Each row of a before or after table is a point. The points were changed in one or more steps. Then noise was added and the rows were shuffled. The steps act on how far a point lies along the listed directions, d1 being the first. What was done? A step turns or swaps two directions, mirrors them in a line or flattens them onto one, adds a multiple of one to another, or multiplies one. Angles are multiples of 10 degrees, from the lower direction toward the higher: turns from -170 to 170, lines from 10 to 170 but not 90. Use the fewest steps. Two steps may share a direction if one is a turn and the other turns, adds or multiplies; they go together, in the order done. Otherwise the lowest direction goes first.
In the rows, 128 means zero.

Directions:
(1): 161, 91
(2): 165, 161
Before (11 x 2)
150, 152
103, 115
117, 171
51, 112
68, 106
107, 181
161, 162
121, 187
114, 133
174, 204
66, 97
After (11 x 2)
122, 127
110, 126
163, 130
114, 129
117, 127
73, 125
174, 131
152, 129
105, 125
64, 134
51, 125
Steps: flatten d1 and d2 onto the line at 50 degrees

Directions:
(1): 124, 67, 126
(2): 179, 124, 161
(3): 161, 128, 77
Before (8 x 3)
126, 151, 137
143, 71, 137
48, 95, 105
134, 229, 139
112, 121, 126
134, 162, 129
154, 108, 145
102, 104, 205
After (8 x 3)
147, 230, 111
116, 72, 140
122, 118, 136
137, 163, 119
128, 152, 131
106, 89, 157
123, 110, 132
79, 106, 198
Steps: add -0.3 times d1 to d3; multiply d2 by 0

Directions:
(1): 146, 132, 66, 156
(2): 92, 69, 116, 133
(3): 150, 114, 105, 67
Before (12 x 4)
128, 89, 96, 103
136, 136, 112, 140
144, 123, 109, 144
100, 104, 146, 122
149, 85, 85, 35
171, 131, 47, 40
162, 95, 46, 41
105, 109, 127, 128
146, 138, 112, 115
123, 105, 97, 152
113, 139, 93, 153
99, 103, 142, 139
After (12 x 4)
157, 174, 57, 200
141, 217, 97, 212
122, 134, 150, 137
90, 132, 149, 145
130, 128, 153, 149
113, 108, 107, 131
115, 94, 112, 120
138, 155, 136, 142
126, 126, 97, 172
120, 101, 98, 117
143, 190, 80, 230
103, 105, 140, 159
Steps: turn d2 and d3 by 30 degrees; turn d1 and d3 by -110 degrees

Directions:
(1): 124, 104, 162, 83, 69, 141
(2): 186, 74, 132, 127, 142, 98
(3): 123, 158, 191, 118, 151, 85
(4): 183, 181, 108, 95, 116, 131
(5): 97, 121, 85, 84, 131, 76
Before (10 x 6)
137, 77, 122, 90, 114, 110
119, 104, 167, 129, 92, 157
157, 151, 120, 132, 150, 127
108, 143, 131, 100, 121, 116
133, 113, 134, 101, 103, 146
119, 105, 151, 106, 107, 103
176, 143, 108, 114, 130, 115
134, 174, 128, 103, 134, 116
152, 117, 162, 136, 100, 155
142, 73, 124, 130, 109, 152
After (10 x 6)
123, 131, 225, 68, 97, 106
162, 134, 56, 154, 152, 156
111, 109, 245, 55, 97, 59
108, 144, 240, 105, 104, 94
134, 88, 209, 89, 89, 127
126, 133, 249, 100, 100, 136
177, 152, 106, 139, 124, 157
107, 162, 164, 108, 125, 116
137, 171, 106, 122, 144, 131
148, 109, 210, 77, 108, 77
Steps: multiply d1 by 3; turn d1 and d3 by 50 degrees; mirror d2 and d5 in the line at 150 degrees

Directions:
(1): 113, 82, 185, 112, 160, 148, 84, 156
(2): 123, 132, 94, 90, 97, 87, 90, 184
(3): 159, 67, 123, 146, 131, 101, 182, 163
Before (10 x 8)
169, 92, 91, 157, 117, 113, 174, 175
134, 136, 104, 129, 126, 112, 104, 118
148, 127, 65, 126, 103, 94, 168, 112
151, 76, 148, 155, 140, 112, 168, 144
153, 134, 53, 119, 94, 60, 164, 157
112, 249, 42, 129, 95, 121, 118, 72
127, 112, 138, 136, 124, 123, 135, 174
147, 91, 148, 183, 155, 129, 190, 89
171, 99, 111, 163, 124, 105, 200, 126
151, 131, 126, 138, 99, 121, 165, 121
After (10 x 8)
139, 143, 124, 181, 139, 133, 183, 58
153, 173, 60, 151, 94, 123, 155, 129
116, 175, 79, 107, 106, 123, 110, 83
135, 163, 129, 129, 96, 134, 138, 102
128, 128, 117, 124, 133, 117, 91, 123
119, 200, 60, 98, 92, 91, 104, 118
148, 180, 89, 154, 106, 123, 168, 79
134, 134, 115, 141, 111, 115, 152, 161
69, 199, 144, 89, 150, 170, 11, 102
152, 134, 104, 161, 113, 105, 186, 109
Steps: turn d1 and d3 by 70 degrees

Directions:
(1): 141, 96, 107, 176, 94, 165, 146, 126, 61
(2): 90, 104, 153, 188, 151, 98, 171, 162, 149
(3): 186, 109, 145, 149, 163, 94, 139, 64, 126
(4): 85, 149, 128, 123, 202, 144, 118, 114, 75
Before (12 x 9)
129, 179, 109, 49, 83, 186, 47, 109, 106
64, 148, 118, 116, 180, 177, 103, 128, 47
150, 124, 131, 133, 124, 102, 132, 117, 133
146, 125, 113, 85, 71, 150, 117, 126, 139
61, 175, 141, 109, 170, 154, 117, 132, 119
175, 126, 135, 141, 150, 88, 128, 64, 146
118, 168, 113, 126, 132, 131, 122, 130, 134
88, 150, 141, 117, 249, 141, 102, 89, 62
129, 146, 147, 100, 186, 127, 114, 77, 117
115, 123, 115, 60, 98, 132, 115, 153, 173
133, 135, 131, 127, 133, 93, 93, 124, 138
138, 139, 146, 105, 100, 113, 112, 120, 166
After (12 x 9)
152, 125, 168, 155, 122, 87, 155, 105, 198
113, 166, 99, 78, 85, 148, 91, 140, 147
137, 127, 129, 104, 168, 138, 123, 75, 91
208, 130, 156, 123, 158, 105, 92, 18, 119
123, 143, 127, 115, 129, 98, 87, 134, 142
120, 121, 141, 87, 207, 100, 126, 92, 140
141, 155, 123, 142, 137, 110, 133, 113, 148
197, 90, 142, 135, 40, 95, 136, 141, 218
109, 158, 148, 94, 156, 121, 101, 107, 135
194, 68, 148, 185, 78, 96, 160, 104, 156
117, 144, 117, 107, 119, 129, 114, 139, 119
159, 134, 140, 87, 82, 121, 118, 119, 189
Steps: multiply d1 by 1.3; turn d3 and d4 by -160 degrees; turn d2 and d3 by -40 degrees

Directions:
(1): 129, 128, 161, 68, 117, 148, 158, 151, 130, 145, 210
(2): 136, 194, 100, 161, 87, 179, 143, 157, 131, 173, 121
Before (10 x 11)
143, 152, 111, 151, 118, 140, 132, 153, 132, 146, 96
129, 142, 105, 154, 118, 145, 124, 127, 125, 125, 104
117, 103, 138, 94, 146, 114, 128, 127, 123, 115, 141
120, 158, 85, 171, 128, 137, 113, 130, 121, 142, 82
129, 178, 71, 173, 108, 154, 112, 142, 137, 145, 80
123, 112, 118, 144, 143, 115, 112, 115, 114, 113, 96
139, 146, 123, 108, 102, 144, 151, 142, 127, 161, 167
129, 131, 106, 169, 129, 120, 110, 120, 125, 127, 69
110, 109, 105, 151, 173, 91, 108, 104, 110, 94, 74
131, 171, 120, 143, 103, 163, 130, 159, 124, 158, 129
After (10 x 11)
139, 237, 91, 178, 62, 212, 138, 190, 124, 199, 118
141, 183, 106, 131, 84, 166, 151, 151, 130, 182, 157
150, 197, 97, 169, 91, 176, 148, 170, 134, 178, 97
134, 244, 47, 197, 61, 213, 131, 180, 143, 190, 86
104, 62, 132, 119, 200, 59, 102, 93, 105, 69, 94
113, 63, 151, 76, 170, 86, 115, 110, 120, 84, 143
123, 201, 72, 182, 97, 173, 131, 151, 122, 176, 91
132, 167, 94, 166, 101, 165, 132, 137, 129, 145, 110
133, 142, 106, 165, 117, 132, 118, 132, 126, 137, 84
119, 93, 132, 128, 153, 100, 112, 110, 114, 102, 104
Steps: multiply d1 by 0.7; multiply d2 by 2.5

Directions:
(1): 185, 143, 186, 82, 102, 161, 119, 144, 128, 85, 163, 101
(2): 123, 135, 100, 151, 53, 163, 166, 162, 148, 97, 76, 125
(3): 80, 198, 143, 105, 152, 107, 195, 115, 143, 106, 137, 105
(4): 91, 128, 211, 158, 120, 105, 111, 173, 149, 129, 117, 176
(5): 138, 129, 118, 80, 127, 99, 92, 90, 204, 102, 84, 150
(6): 122, 73, 133, 157, 87, 90, 160, 90, 161, 108, 190, 120
Before (14 x 12)
123, 142, 81, 132, 112, 163, 162, 125, 125, 120, 132, 107
118, 157, 156, 108, 146, 95, 110, 106, 190, 103, 120, 167
154, 146, 99, 158, 65, 162, 166, 156, 137, 96, 123, 90
93, 163, 116, 101, 103, 129, 167, 90, 150, 110, 124, 91
122, 137, 124, 158, 130, 157, 117, 174, 77, 130, 109, 155
142, 155, 52, 110, 106, 161, 177, 132, 111, 98, 95, 104
90, 102, 196, 142, 143, 71, 140, 115, 184, 118, 126, 158
115, 149, 162, 132, 116, 188, 77, 176, 103, 154, 96, 156
88, 130, 189, 129, 161, 82, 135, 141, 154, 121, 146, 135
101, 103, 115, 122, 127, 96, 137, 87, 157, 119, 148, 123
101, 118, 132, 147, 132, 96, 143, 123, 159, 127, 157, 131
180, 118, 200, 106, 147, 158, 63, 201, 73, 135, 119, 166
161, 145, 70, 142, 100, 181, 154, 159, 99, 137, 110, 119
126, 155, 142, 132, 125, 155, 113, 184, 89, 133, 152, 125
After (14 x 12)
205, 137, 107, 94, 116, 176, 107, 141, 114, 123, 135, 119
170, 177, 104, 64, 130, 159, 167, 121, 109, 81, 141, 84
154, 126, 135, 131, 121, 159, 82, 164, 105, 114, 101, 162
91, 115, 112, 137, 107, 111, 167, 107, 148, 111, 145, 113
124, 148, 134, 113, 147, 129, 85, 156, 119, 138, 139, 142
140, 156, 111, 98, 124, 161, 153, 113, 134, 103, 150, 96
49, 155, 167, 145, 156, 75, 177, 144, 159, 119, 125, 133
171, 62, 154, 136, 177, 127, 8, 176, 76, 184, 94, 206
76, 204, 144, 80, 127, 121, 202, 84, 141, 99, 155, 68
69, 120, 190, 166, 127, 85, 181, 135, 168, 116, 123, 146
94, 135, 132, 148, 115, 104, 166, 130, 163, 114, 149, 124
138, 124, 165, 121, 126, 182, 37, 165, 108, 164, 100, 168
86, 174, 152, 145, 150, 106, 159, 128, 148, 120, 135, 152
189, 149, 154, 100, 117, 142, 122, 125, 138, 93, 178, 81
Steps: turn d1 and d2 by -80 degrees; multiply d3 by 2; multiply d5 by 0
